Each row is a point. The points of each table are mixes of a few directions, plus a little noise. Count the directions of each table, and those that both share. Where both have some left over, give the other angles between the two spaces (their principal angles), to ten degrees, smallest first.

First:
[[ 0.13  0.24]
 [-0.37 -0.63]
 [-0.31 -0.56]
 [ 0.08  0.13]
 [ 0.21  0.40]
 [ 0.26  0.44]]
Second, 6 rows:
[[ 0.27 -0.16]
 [-0.56  0.33]
 [ 0.49 -0.27]
 [-0.60  0.35]
 [ 0.08 -0.03]
 [ 0.33 -0.20]]
Directions: first 1, second 1, shared 0; angles 90

First (8 x 4):
[[-0.11 -0.71  0.09 -0.12]
 [ 0.16  1.03 -0.14  0.18]
 [ 0.15  0.99 -0.13  0.17]
 [-0.04 -0.26  0.04 -0.04]
 [-0.07 -0.43  0.06 -0.07]
 [ 0.02  0.16 -0.02  0.03]
 [ 0.02  0.16 -0.02  0.03]
 [-0.14 -0.93  0.12 -0.16]]
Second, 6 rows:
[[ 0.80  0.35  0.21  0.08]
 [ 0.53  0.23  0.14  0.06]
 [ 0.15  0.05  0.04  0.02]
 [-0.99 -0.45 -0.25 -0.10]
 [ 0.14  0.07  0.03  0.01]
 [-0.63 -0.28 -0.16 -0.07]]
Directions: first 1, second 1, shared 0; angles 60

First:
[[ 0.47  0.05 -0.11 -0.31  0.35 -0.02  0.81 -0.03]
 [-0.23 -0.08 -0.37  0.74 -0.36 -0.19 -0.46 -0.35]
 [ 0.07  0.13  0.29  0.10 -0.02 -0.18 -0.10 -0.01]
 [ 0.45  0.24 -0.39  0.28 -0.70 -0.07 -0.69 -0.55]
 [ 0.18  0.16  0.06 -0.42  0.07  0.33  0.25 -0.03]
 [-0.07 -0.30  0.30 -0.52  0.11 -0.16 -0.41  0.74]
 [-0.12  0.24  0.08  0.28  0.19  0.18  0.57 -0.43]
 [-0.73 -0.46  0.13 -0.14  0.41  0.12  0.07  0.60]]
Second, 8 rows:
[[ 0.02  0.21  0.29  0.17  0.11 -0.08  0.26 -0.17]
 [ 0.26 -0.14  0.15 -0.77 -0.41  0.03 -1.11  0.61]
 [-0.10  0.04 -0.08  0.27  0.14 -0.01  0.40 -0.22]
 [ 0.19 -0.31 -0.16 -0.80 -0.44  0.11 -1.17  0.67]
 [-0.03 -0.06 -0.11  0.01  0.00  0.03  0.02  0.00]
 [-0.04  0.27  0.30  0.41  0.24 -0.11  0.60 -0.36]
 [-0.15  0.04 -0.14  0.40  0.21  0.00  0.58 -0.31]
 [-0.15 -0.06 -0.26  0.31  0.15  0.04  0.45 -0.23]]
Directions: first 5, second 2, shared 2

First, 11 rows:
[[ 0.56  0.61  0.13  0.86  0.99 -0.05 -0.29  0.23 -0.25  0.59 -0.77]
 [-0.41 -0.46 -0.22 -0.62 -0.78  0.02  0.33 -0.14  0.24 -0.59  0.67]
 [-0.10 -0.38  0.06 -0.23 -0.20  0.28  0.05  0.01 -0.02  0.09  0.05]
 [-0.56  0.21  0.67 -0.34 -0.34 -0.65 -0.40 -0.46 -0.16  0.33 -0.11]
 [ 0.20  0.14 -0.13  0.22  0.29  0.07 -0.01  0.11 -0.01  0.08 -0.15]
 [ 0.01 -0.84 -0.10 -0.27 -0.17  0.85  0.18  0.21  0.02  0.13  0.03]
 [ 0.30  0.08 -0.05  0.33  0.43  0.19 -0.06  0.20 -0.07  0.20 -0.28]
 [ 0.32 -0.09 -0.02  0.32  0.42  0.40 -0.05  0.22 -0.08  0.33 -0.36]
 [-0.01  0.38 -0.54 -0.05 -0.32 -0.50  0.33 -0.05  0.32 -0.87  0.63]
 [-0.16 -0.17  0.18 -0.16 -0.12  0.04 -0.06 -0.06 -0.08  0.16 -0.05]
 [-0.16  0.53 -0.07 -0.04 -0.25 -0.69  0.02 -0.24  0.13 -0.43  0.30]]
Second:
[[-0.22  0.71 -0.06 -0.05 -0.26 -0.93 -0.01 -0.30  0.15 -0.50  0.37]
 [ 0.21 -0.19 -0.12  0.13  0.23  0.39  0.05  0.17 -0.02  0.14 -0.14]
 [ 0.35 -0.28 -0.22  0.25  0.34  0.58  0.11  0.30 -0.01  0.14 -0.18]
 [ 0.33 -0.16  0.07  0.32  0.51  0.52 -0.11  0.26 -0.20  0.50 -0.50]
 [ 0.01  0.49 -0.21  0.09 -0.06 -0.53  0.06 -0.09  0.13 -0.41  0.25]
 [ 0.32  0.60 -0.43  0.41  0.29 -0.34  0.14  0.12  0.15 -0.42  0.13]
 [-0.31 -0.19  0.31 -0.30 -0.28 -0.07 -0.13 -0.19 -0.07  0.18  0.01]
 [ 0.14 -0.98 -0.03 -0.13  0.06  1.12  0.12  0.32 -0.09  0.40 -0.22]
 [-0.31  0.51 -0.03 -0.19 -0.38 -0.83  0.00 -0.31  0.13 -0.48  0.40]
 [-0.54 -0.56  0.62 -0.57 -0.47  0.14 -0.24 -0.27 -0.20  0.47 -0.10]]
Directions: first 3, second 3, shared 3

First, 9 rows:
[[-0.20 -0.10 -0.41  0.37 -0.20  1.06 -0.39  0.35 -0.56 -0.35 -0.10  0.16
   0.86 -0.23]
 [-0.69 -0.07 -0.13  0.02 -0.04  0.48 -0.21  0.36 -0.25  0.25 -0.11  0.01
   0.31  0.08]
 [ 0.08 -0.01 -0.39 -0.73 -0.08 -0.65 -0.06 -0.35  0.02  0.29  0.00 -0.27
  -0.93  0.76]
 [-0.32 -0.27  0.38  0.35  0.28  0.23  0.13  0.16  0.34 -0.08  0.35  0.20
   0.08 -0.32]
 [ 0.29  0.23  0.01 -0.29 -0.10 -0.28 -0.19 -0.16 -0.49  0.44 -0.41  0.09
  -0.59  0.70]
 [ 0.79  0.00 -0.21  0.08  0.24 -0.47 -0.07 -0.56 -0.03 -0.30  0.03 -0.13
  -0.44  0.33]
 [-0.29 -0.01  0.06  0.05 -0.26  0.42  0.21  0.36  0.27 -0.22  0.18  0.05
   0.68 -0.73]
 [ 0.47  0.02  0.54  0.04 -0.12 -0.18  0.39 -0.04  0.45 -0.25  0.30  0.24
  -0.09 -0.55]
 [-0.12  0.21  0.13  0.09  0.31 -0.60  0.18 -0.15  0.27  0.24 -0.24 -0.37
   0.14 -0.05]]
Second:
[[ 0.31  0.97  0.29 -0.40  0.06  0.05  0.94  0.31 -0.18  0.44 -0.60  0.16
   0.05  0.09]
 [-0.38 -1.23 -0.42  0.38 -0.19 -0.48 -0.97  0.12  0.00  0.20  0.14  0.01
   0.08  0.21]
 [ 0.09 -1.02  0.38 -0.45  0.74  0.01  0.06  0.54 -0.26 -0.80  0.13  0.46
   0.57  0.10]
 [-0.45 -0.24 -0.26 -0.12  0.02 -0.56 -0.60 -0.48  0.09  0.01  0.34 -0.24
  -0.37  0.02]
 [-0.08  0.02 -0.34  0.09  0.03 -0.22 -0.10 -0.19  0.02  0.04  0.25  0.16
  -0.12 -0.20]
 [ 0.08  0.29 -0.07 -0.04 -0.06 -0.11  0.28  0.16 -0.09  0.36 -0.25  0.16
   0.02  0.03]
 [-0.15  0.35  0.41 -0.47  0.08 -0.08  0.09 -0.18  0.01 -0.03 -0.17 -0.43
  -0.20  0.25]
 [ 0.07 -0.33 -0.44  0.54 -0.21  0.05 -0.23  0.07  0.06  0.10  0.19  0.27
   0.10 -0.23]
 [ 0.28  0.99  0.43 -0.04 -0.21  0.62  0.59 -0.11  0.10  0.01 -0.27 -0.33
  -0.10 -0.03]
 [ 0.20  0.20  0.04  0.53 -0.29  0.70 -0.05 -0.24  0.24 -0.34  0.27 -0.22
  -0.02 -0.25]]
Directions: first 6, second 5, shared 1; angles 40, 60, 80, 90

First:
[[-0.30  0.05  0.23 -0.21  0.06  0.18 -0.01 -0.19  0.18  0.33  0.03  0.27
   0.02 -0.22  0.09 -0.27 -0.35 -0.41  0.27 -0.24]
 [ 0.00  0.49  0.01  0.17  0.33  0.02  0.05 -0.05 -0.20  0.37  0.20 -0.10
   0.20 -0.21 -0.07 -0.01 -0.29 -0.32 -0.12  0.18]
 [ 0.29 -0.20 -0.03  0.39  0.16  0.01 -0.16  0.18  0.21  0.18 -0.28  0.46
   0.20  0.05 -0.41 -0.53 -0.08  0.45 -0.22  0.89]
 [ 0.01  0.26  0.89  0.04  0.27  0.15 -0.29 -0.28 -0.42  0.29 -0.49  0.84
  -0.08 -0.93 -0.74 -0.45  0.09  0.76 -0.14  0.65]
 [-0.02  0.18 -0.49 -0.09 -0.02 -0.19  0.11 -0.01 -0.34 -0.32  0.23 -0.45
  -0.12  0.35  0.27  0.38  0.25  0.01  0.01 -0.48]
 [ 0.06  0.04  0.09  0.10  0.12  0.03 -0.05  0.01  0.00  0.14 -0.09  0.20
   0.07 -0.15 -0.16 -0.18 -0.06  0.13 -0.05  0.31]
 [-0.09  0.17 -0.72  0.09  0.22 -0.03  0.07 -0.02  0.10  0.25  0.34 -0.13
   0.19  0.40  0.30 -0.17 -0.33 -0.53  0.05 -0.13]
 [-0.07  0.18  0.30  0.01  0.05  0.06  0.11 -0.04  0.09  0.20  0.13 -0.17
   0.12 -0.20  0.03  0.13 -0.28 -0.48  0.03 -0.04]
 [ 0.07 -0.36  0.60 -0.02 -0.35  0.04  0.21  0.27  0.50 -0.20  0.05 -0.51
   0.09  0.02  0.21  0.51 -0.10 -0.47  0.06 -0.15]
 [-0.24 -0.14  0.31 -0.22 -0.14  0.13  0.08 -0.04  0.32  0.06  0.10 -0.12
   0.01 -0.06  0.27  0.10 -0.24 -0.60  0.26 -0.45]
 [ 0.24 -0.68 -1.10 -0.22 -0.59 -0.51 -0.08  0.18 -0.47 -1.37 -0.25 -0.32
  -0.64  1.00  0.24  0.54  1.42  1.51 -0.10 -0.67]]
Second:
[[ 0.16 -0.15 -0.45  0.52  0.36 -0.46  0.48  0.22 -0.14 -0.16  0.14 -0.12
   0.09  0.61 -0.23  0.31  0.04 -0.46 -0.42  0.74]
 [-0.14 -0.45  0.06 -0.28 -0.06  0.01  0.27 -0.16  0.04 -0.10 -0.10  0.68
   0.08  0.31  0.57 -0.37  0.23  0.22  0.29 -0.14]
 [ 0.38 -0.53  0.53  0.06 -0.26  0.22 -0.02  0.25  0.60  0.07 -0.27  0.46
   0.51  0.09  0.48 -0.55  0.05  0.68  0.14  0.46]
 [ 0.04 -0.28 -0.08 -0.10  0.07  0.04  0.16 -0.09  0.01  0.07 -0.09  0.74
   0.28  0.29  0.55 -0.60  0.18  0.49  0.18  0.17]
 [ 0.10 -0.14  0.80  0.16 -0.24  0.16 -0.01  0.29  0.72  0.16  0.01 -0.55
   0.15 -0.32 -0.22  0.35 -0.52 -0.76 -0.03  0.17]
 [-0.17  0.74  0.10 -0.16  0.13  0.21 -0.31 -0.24 -0.32  0.34  0.16 -0.25
  -0.08 -0.63 -0.16  0.03 -0.25 -0.12  0.06 -0.41]
 [-0.12  0.63  0.14 -0.06 -0.01 -0.12 -0.16 -0.11 -0.57 -0.21  0.12 -0.81
  -0.45 -0.53 -0.57  0.84  0.11 -0.20 -0.23 -0.45]
 [-0.25  0.19 -1.09 -0.15  0.01 -0.06 -0.42 -0.16 -0.34 -0.18  0.04 -0.16
  -0.57  0.17 -0.41  0.01  0.16  0.15  0.01 -0.55]]
Directions: first 5, second 6, shared 4; angles 50
